Every row gives one point. Each copy is the shape, with its points in the same order, turned, moved and blurred by noise. Some copies are also mirrored. Which?
(in the rows, 128 means zero)

Shape (5 x 2):
[[135 171]
 [149 162]
 [120  90]
 [123 153]
 [134 105]]
Copy 1 (5 x 2):
[[183 131]
 [176 140]
 [100 107]
 [166 110]
 [114 119]]
Copy 1 is: mirrored
Copy 2:
[[175 114]
 [168 100]
 [ 92 122]
 [156 122]
 [106 110]]
Copy 2 is: only turned
Copy 3:
[[123 171]
 [137 168]
 [127  88]
 [116 151]
 [135 110]]
Copy 3 is: only turned
Copy 4 (5 x 2):
[[160 154]
 [165 136]
 [ 92 111]
 [141 148]
 [112 107]]
Copy 4 is: only turned

Shape:
[[ 89 144 174]
 [149  99 144]
 [151 117 117]
 [ 98 167 163]
 [ 81 149 131]
 [127 129  90]
 [117 144 175]
 [124 131 140]]
Copy 1, 8 rows:
[[121  82 170]
 [162 143 135]
 [129 157 124]
 [102  90 169]
 [100  83 130]
 [109 136  99]
 [128 107 171]
 [122 119 143]]
Copy 1 is: only turned
Copy 2 (8 x 3):
[[112 132  80]
 [116 141 159]
 [144 126 162]
 [139 133  75]
 [132  95  89]
 [154  94 151]
 [122 150  93]
 [131 129 125]]
Copy 2 is: only turned
Copy 3:
[[ 74 141 149]
 [140 136 102]
 [160 133 130]
 [ 84 118 168]
 [108 156 172]
 [166 147 158]
 [ 90 124 129]
 [123 130 136]]
Copy 3 is: only turned
Copy 4, 8 rows:
[[ 69 130 154]
 [151 126 175]
 [157 118 150]
 [ 73 113 136]
 [ 81 149 120]
 [149 138 108]
 [ 90 107 164]
 [116 129 146]]
Copy 4 is: mirrored

Shape, 7 rows:
[[159 131 102 143]
 [ 74 142  96 155]
 [159 134 156 137]
 [155 129 139  67]
 [148 110 145 104]
 [139 116 147 158]
 [165 139 146 158]]
Copy 1 (7 x 4):
[[154  91 131 146]
 [175 142 136  74]
 [ 99  99 120 138]
 [117 156 125 187]
 [103 124 133 159]
 [108  95 137 114]
 [113  81 120 133]]
Copy 1 is: only turned
Copy 2 (7 x 4):
[[ 95 149 106 114]
 [173 170 136 134]
 [ 94 108 114 150]
 [ 58 144 164 156]
 [ 85 121 152 134]
 [121 104 116 129]
 [102 114  95 139]]
Copy 2 is: mirrored
Copy 3:
[[ 91 123 137 126]
 [117 116  77  68]
 [132 107 163 127]
 [154 174 157 135]
 [144 133 140 149]
 [127  88 131 127]
 [115  92 160 120]]
Copy 3 is: only turned

Shape (11 x 6):
[[188 104  64 123 141 101]
 [105 131 157 102 136 132]
 [152 108 156 142 140 108]
 [144 134 115 147 141 136]
 [110 116 155 146 166 100]
 [127 136 138 120 136 180]
 [104 130 134 146 135  98]
 [121  72 154 148 152 163]
 [106 121 141 110 138 109]
 [175 127  69 135  95 135]
 [134 126 123  52 106 114]]
Copy 1 (11 x 6):
[[ 71 126  88 115 165  86]
 [133 140 133 133 121 182]
 [ 97 119 142 167 135 140]
 [135 125 125 136 137 112]
 [121 127 115 185 115 157]
 [165 125 147 119 152 151]
 [122 122 111 154  93 142]
 [143  78 129 168 165 168]
 [118 131 113 138 113 171]
 [105 105 120  81 143  82]
 [ 86 149 124  77 128 180]]
Copy 1 is: only turned
Copy 2:
[[ 91  82  80 128  83  86]
 [137 137 131 139 142 162]
 [138 126 135 104 124 107]
 [111 148 107 115  95 125]
 [143 119 145  89 111 153]
 [103 175 135 149 117 140]
 [133 128 107  87 120 155]
 [ 90 143 178 105 132 129]
 [130 117 121 118 138 159]
 [ 77 136  58 133 108  90]
 [122 100  87 175 156 142]]
Copy 2 is: mirrored

Shape (12 x 8):
[[129 107 128 110 114  99 138 159]
 [179 167 182 154 179 117 117  94]
 [142 174 165 161 189 129 101 120]
 [127 109  92 116 141 140 150 132]
 [108 144 159 167 184  99 118 106]
 [136 127 118 116 137 142 164 146]
 [149 107 103 128 151 126 128 179]
 [117 123  92 152 112 124 121 136]
 [118 119 162 170 158 169  92 101]
 [156 126 126 156 133 132 169 159]
 [127 146 109 109 118 150 143 159]
 [108 119 130 135 125 156 156 155]]
Copy 1:
[[125 141 148 149 165 116 116 136]
 [135  74 104  98 143 149 214 118]
 [127 117  87  88 127 161 187 126]
 [153 134 131 143 111 123 109 147]
 [136 113  77 105 153 194 151 113]
 [147 138 134 160 122 122 135 154]
 [134 151 164 129 133 142 132 151]
 [ 97 119 136 140 110 148  91 139]
 [130 113 120 113  82 161 151  69]
 [125 130 141 172 119 144 156 141]
 [122 154 122 149 114 102 122 155]
 [129 157 122 173 107 137 126 122]]
Copy 1 is: mirrored
Copy 2:
[[101 138 116 128 110 105 152 100]
 [111  69 108 168 196 178 132 138]
 [134  91 145 142 201 173 163 133]
 [125 137 117 104  90 133 161 151]
 [103 124 135 144 201 149 181 157]
 [124 129 111 110  96 157 146 130]
 [139 105 119 121 100 121 187 101]
 [152 152  97 108 140 109 162 128]
 [162 140 139 190 172 152 159 156]
 [125 134  81 121 118 165 170 103]
 [143 133 131  96  99 136 137 113]
 [125 162 129 130 103 156 159 120]]
Copy 2 is: only turned
Copy 3, 12 rows:
[[142 149 145 142 165 107 162 138]
 [ 70 100 180 171 113 150 139  68]
 [ 80 139 152 187 101 159 143  73]
 [146 124  92 132 144 120 153 116]
 [ 69 146 140 169 138 176 125 104]
 [150 118 124 139 127 129 170 124]
 [154 157 122 146 154 119 182  90]
 [127 169 113 112 131 113 136 118]
 [127 143 138 164 108 159  82  78]
 [146 135 147 114 129 148 181 107]
 [153 142 117 144 107 104 170 132]
 [167 144 125 139 119 145 149 136]]
Copy 3 is: mirrored
